Every row gives one point. Two turns around zero, p and q, are shown by what they do to some points. Write where each new point lands after one turn and then the other. Backwards means that the second turn is done in reverse. Each puzzle has new turns, and all numbers are rounded.
In the rows, 128 means zero.

Turn p:
[ 79 112] => [111  79]
[112 148] => [102 128]
[165 144] => [138 167]
[156 108] => [161 138]
Turn q:
[ 90 133] => [ 90 121]
[119 147] => [114 143]
[174 104] => [179 119]
Where do these land?
q, then p: [133 150] => [109 140]
q, then p: [ 77 121] => [117  78]
q, then p backwards: [187 142] => [184 106]
q, then p: [113 124] => [127 113]
q, then p: [129 104] => [151 121]

Turn p:
[124 123  99 114] => [130 142 101 117]
[103 115 163 114] => [ 98 136 160 113]
[112 117 167 162] => [ 95 107 159 152]
[123  82 142 120] => [ 94 108 129  99]
[155 122 141 101] => [146 117 140  95]
[176 181  75 123] => [208 138  92 142]
[105 158 108 163] => [128 146 115 179]
Turn q:
[166 152 177 103] => [177 131 173 104]
[112 117 145 172] => [129 122 129 179]
[136  71 132  94] => [137  69 109 103]
[120 157  62 144] => [ 92 180  89 124]
[123 130 121 134] => [121 133 124 133]
[111 141 131 120] => [112 132 144 125]
Where do these land?
p, then q: [145 104 158 141] => [129  85 130 136]
q, then p: [123 150 119 172] => [142 131 129 176]
p, then q backwards: [149 110 153 112] => [128 123 144  91]
q, then p backwards: [ 61 168 127 137] => [ 62 122 168 144]
q, then p: [143 143 104  87] => [143 164 132  93]
q, then p: [164 127  77 113] => [163 164  93 108]
p, then q: [110  95 158 134] => [100  97 150 139]

Turn p:
[158 148 124 151 106 119 169  94] => [147 139 162 151  98 117 174 127]
[129  89 118 142 169 131 137 123] => [109 105 131 144 169 141 144 148]
[101 108 142  72 109 142 106 171] => [127 111  91  63 125 130  90 134]
[128 149 107 123 144 116 154 134] => [119 156 123 129 137 107 151 136]
[155 157  86 164 125 107 119 115] => [138 146 113 188 117 110 149 112]
[185  97 125 147 152  96 115 114] => [154  88 140 177 157 101 134 140]
[ 96 117 152 101 130 197  96 158] => [135 131 103  76 143 190  86 127]
[ 79 136 175  96 141 141  95 139] => [108 137 138  81 143 143  68 109]
[135 111  96 181 111  89 143  99] => [103 105 136 188 100 115 163 128]
[136 157 105 118 107 126 156  72] => [136 142 147 127 108 116 182  86]
[106 137 178 112 114 143 120 190] => [132 146 124  84 111 139  68 164]
Turn q:
[162 135 140 110 136 154 101  63] => [150 147 129  90  91 166 113  83]
[148 135 124 166 120 101 155 195] => [137 142 119 178 148 110 166 182]
[127 111 125 169 106 138 184 183] => [122  92 129 171 142 133 178 181]
[132 131 121 102 115 142  68 111] => [141 136 101  96 109 130  77 120]
[106  97 127 140 133 142 158 178] => [116  93 139 138 166 130 146 171]
[122 129 154 147 141 121  88  95] => [151 139 139 142 128 142  87  93]
[103 147 112 156  88 128 186 178] => [ 86  98 119 178 120 109 169 174]
[134 148 104 118 170 138 105 105] => [114 162 109 105 144 148 117  96]
[148 132 155  79 142 121 106 102] => [143 159 155  83 109 123 108 113]
[114 154 154 101 150 127 100  88] => [115 156 153 109 113 133  88  91]
[111  91  92 120 106  95 157 110] => [131  86 117 120 135  82 159 102]
Where do these land?
q, then p backwards: [ 84 115 117 170 147 101 144  72] => [126 124 107 131 143 111  80  56]
p, then q: [120 156 109  95 117 154 168  92] => [ 93 134 158 106  87 124 166 113]
q, then p: [140 126  92 160 130 133  96 156] => [130 146  85 162 152 132 146 134]
p, then q backwards: [113 113 178 149 100 127 142 126] => [117 133 177 108 108 158 135 124]
q, then p: [104 109 124  95 135 131  88 165] => [125 123  93 122 165 101  87 124]
p, then q: [125 140 105 146  94  96 149 162] => [119 115 100 163 114  85 135 149]
p, then q backwards: [173 175 107 139 164 117 110 148] => [148 137 123 163 144  71  96 155]
p, then q: [137  87  93 119 146 149 174  90] => [104 100 169 114 152 142 186 131]
q, then p: [ 93 176 181  93 117 106 146 133] => [102 134 160 117  80 117  63 120]
p, then q: [141 117 168 110 129 158  91 166] => [157 154  99  85 137 145  99 150]
p, then q: [178  92 134 133 129 137  99  96] => [185 116 135 119 147 163 153 119]
